Rows are points. To make a cloud, some directions were put in groups of two or more. Within a group, all points are equally far from the middle, so they leave a hole (a ring in 2 directions, a hollow ball in 3). The other directions are filled evenly. Then the cloud was stretched, turned, moved and blurred a little. Count the holes, and give their numbers of directions, smallest first.
In the rows, 128 means zero.

Cloud (15 x 2)
[[138 177]
 [104 117]
 [ 83 155]
 [135 175]
 [ 93 182]
 [ 93 183]
 [144 196]
 [153 101]
 [139  80]
 [127 142]
 [ 98 161]
 [172 140]
 [ 75 127]
 [139  93]
 [126  79]]
Holes: 0

Cloud (30 x 4)
[[127 116  49 100]
 [166 165  87  91]
 [136 203 136 129]
 [144 194 152 127]
 [113 197 143 158]
 [120 102  89 145]
 [168 165 112  96]
 [129 165  62 159]
 [ 97 192 120 125]
 [ 76 148  81 102]
 [110 110  88 156]
 [ 96 133  56  88]
 [ 66 151 105 118]
 [122  90 112 102]
 [173 185 119 131]
 [ 84 114 138  75]
 [176 175 108 152]
 [ 83 152  89  83]
 [101 153 174 104]
 [121  92 111 125]
 [ 72 130  90 140]
 [104  87 122 106]
 [ 94 168 125  83]
 [ 71 133 125  82]
 [144 192 135 174]
 [111 128 117 177]
 [108  94 107 139]
 [106  89  95  86]
 [ 80 137  67 116]
 [ 91  94 134  89]]
Holes: 1 (4)

Cloud (55 x 6)
[[ 39 148  90 173 123 124]
 [ 90 213  75 124 122 143]
 [ 77 170 112  60 122 141]
 [187 125 134  84  86 153]
 [106 161 105 182 141  78]
 [ 84 117 191 140 153 113]
 [120 154 174 123 140 146]
 [223 123 160 107  99 148]
 [125 117 159 140 101  77]
 [149 186 129 186 119 163]
 [165 133 132 204 127 127]
 [149 171 154 174  72 124]
 [175  77 177 135 100 158]
 [103 177 147 134  93  89]
 [137 157 111 122 104 206]
 [ 48 126 109 169 167 132]
 [ 89  85 105 134  89 110]
 [ 82 143 144 120 122 198]
 [140 159 104 104 134 171]
 [148 133 190 140  98 157]
 [131 102 174 133 149 206]
 [151 157 159  92  86  70]
 [146 163 205 109 136 177]
 [101 123  68 171 104 102]
 [151 140 148 186 154 129]
 [167 140 126  64 137 184]
 [114 150  92 173 138 150]
 [ 50 127 149 130 161 121]
 [176 115 101 144 159 122]
 [147 113 199 144 133 147]
 [ 95 110 157 108 138  87]
 [134 114 134 187 115 128]
 [164 190 106 153 133 115]
 [121 141 104 109 163 171]
 [ 51  90 102 103 170 106]
 [152  80 117 142 142 189]
 [131 140 117 151 125 151]
 [169  86 147 144 146 108]
 [115 119 176 186 120 133]
 [ 69 179  95 157 161  90]
 [114  66 161 163 143 139]
 [188  95 112 205  97 154]
 [126 190 134 131 100 133]
 [188 157 133 133  78 107]
 [130 168 133 180 141 125]
 [112 145 102 162 164 178]
 [156 189 125 191 151 128]
 [138 151  66 107  55  85]
 [ 82  70 127 145 168 165]
 [173 120 113  87  97 136]
 [ 99  88 110 143 122 120]
 [ 99 137 109 174  76  80]
 [145 194  97 156 110 174]
 [ 95 126 139 122 104 192]
 [136 131 149 106 182 188]]
Holes: 0
